Rows are points. To make a cloud, some directions were put in groups of two or more. Within a group, all points are equally far from the middle, so they leave a hole (a ring in 2 directions, a hollow ball in 3). The other directions are filled evenly. Then the cloud was stretched, turned, moved and blurred a little. How many holes are there, and how many directions does each take, smallest first?

Cloud (19 x 3):
[[ 22  -8 -42]
 [ 39  32  -6]
 [-41  15 -32]
 [ 30 -32 -18]
 [-32   0 -53]
 [-19 -35 -39]
 [ 13  42   3]
 [ 53  -7   4]
 [ 27 -39  34]
 [ 50   0  -6]
 [ 28  -6 -37]
 [  8  31  23]
 [-36  -8  11]
 [-14 -50  -7]
 [ -1 -32  39]
 [-47 -15 -21]
 [ 34 -35  34]
 [ 11  -5 -49]
 [ 11  43 -12]]
Holes: 1 (3)

Cloud (27 x 4):
[[-38 -18 -21   5]
 [ 11 -13  33 -13]
 [  8  17 -33  -9]
 [ 11 -32  22  -8]
 [ -7   1  38  55]
 [ 23  17  26 -12]
 [ -7 -37  12  59]
 [-13 -10  40  53]
 [  3  17 -33  16]
 [-35  13  -5  40]
 [ 21  27  23  15]
 [  8  -4  31  56]
 [  7   1  33 -18]
 [ 13 -25 -17  48]
 [ 11 -18  20  58]
 [ -3 -22  29  60]
 [ 13  -4 -40  16]
 [ -5  14 -31  30]
 [ 26  22  25  10]
 [  7 -21 -35 -22]
 [-15  15   5 -28]
 [  0 -29 -18  54]
 [-14  27  -9  36]
 [-13 -43  11  52]
 [ 29   1  23  34]
 [ 36 -11  12  18]
 [-37   8  22  15]]
Holes: 2 (2, 2)

Cloud (53 x 6):
[[ 28  -8 -12  10 -19  12]
 [ 11 -13 -11  34   9  16]
 [  9  12  20   5  -2  39]
 [ 30   8  13 -16   0  -1]
 [ 28   5  11  10 -13  16]
 [ 14  -6  23  23   0   8]
 [ 19  10 -19 -18 -17 -19]
 [ 17  -3 -22  -2  26  38]
 [  2  15  30 -25  33 -16]
 [  4  10 -15 -15  -9  29]
 [  6 -10  38   1  11  12]
 [  6   8   7  22  37  41]
 [ 12   4 -18   4  60  34]
 [ -6  36   1 -10  35  11]
 [  2  28 -10 -24  10  15]
 [ 18   5   8 -23 -10 -31]
 [ 28   8   3 -17  -8 -23]
 [ -9  14  -5 -24 -28   9]
 [ 19  28   1 -28  22 -12]
 [ -8   7  23 -40   8 -11]
 [  8  -7 -27  32   4   0]
 [ 21  30  -6  -8  -9  12]
 [-14  20   3 -21 -42 -29]
 [ 23 -16  -7  18  24  35]
 [ -4 -10  11 -31 -22  -7]
 [-16  10   5 -26 -28  16]
 [-23  27  -2 -14  26  -4]
 [ 22  23  -9   6  37  32]
 [-29  20   5 -12  29   5]
 [  8   5  22 -13 -43 -25]
 [  1  16  34 -30  -2   8]
 [ -9  23  32 -27 -14  10]
 [-12  34  15 -27  17   2]
 [ -4  27 -15  -5   2  28]
 [ -1  -7  -3 -27  13 -23]
 [ 17  33 -18  13 -12 -20]
 [  3 -26  -3  -1  35  28]
 [ 20  26 -16 -18  38   4]
 [ 19  36   2  12   8  -8]
 [-20  32  -2  -5  17 -13]
 [  1  36 -11 -20  28  -1]
 [-27  -8  -5  -2 -25  22]
 [-20   5 -17  13  25   0]
 [-26  21   0 -23 -18 -20]
 [ 14  -3 -41   6   9   4]
 [  1   4 -25   9 -10  35]
 [  3  10  -2  -3  22 -41]
 [-15  15  17 -40   4  -5]
 [  8  38  -8 -21   6  -2]
 [ 18  32   2  -4  48   1]
 [ 19  22 -14  23  24 -20]
 [ 29  -9  10   7   3  -7]
 [ 10  31  17  16  -3   3]]
Holes: 1 (6)
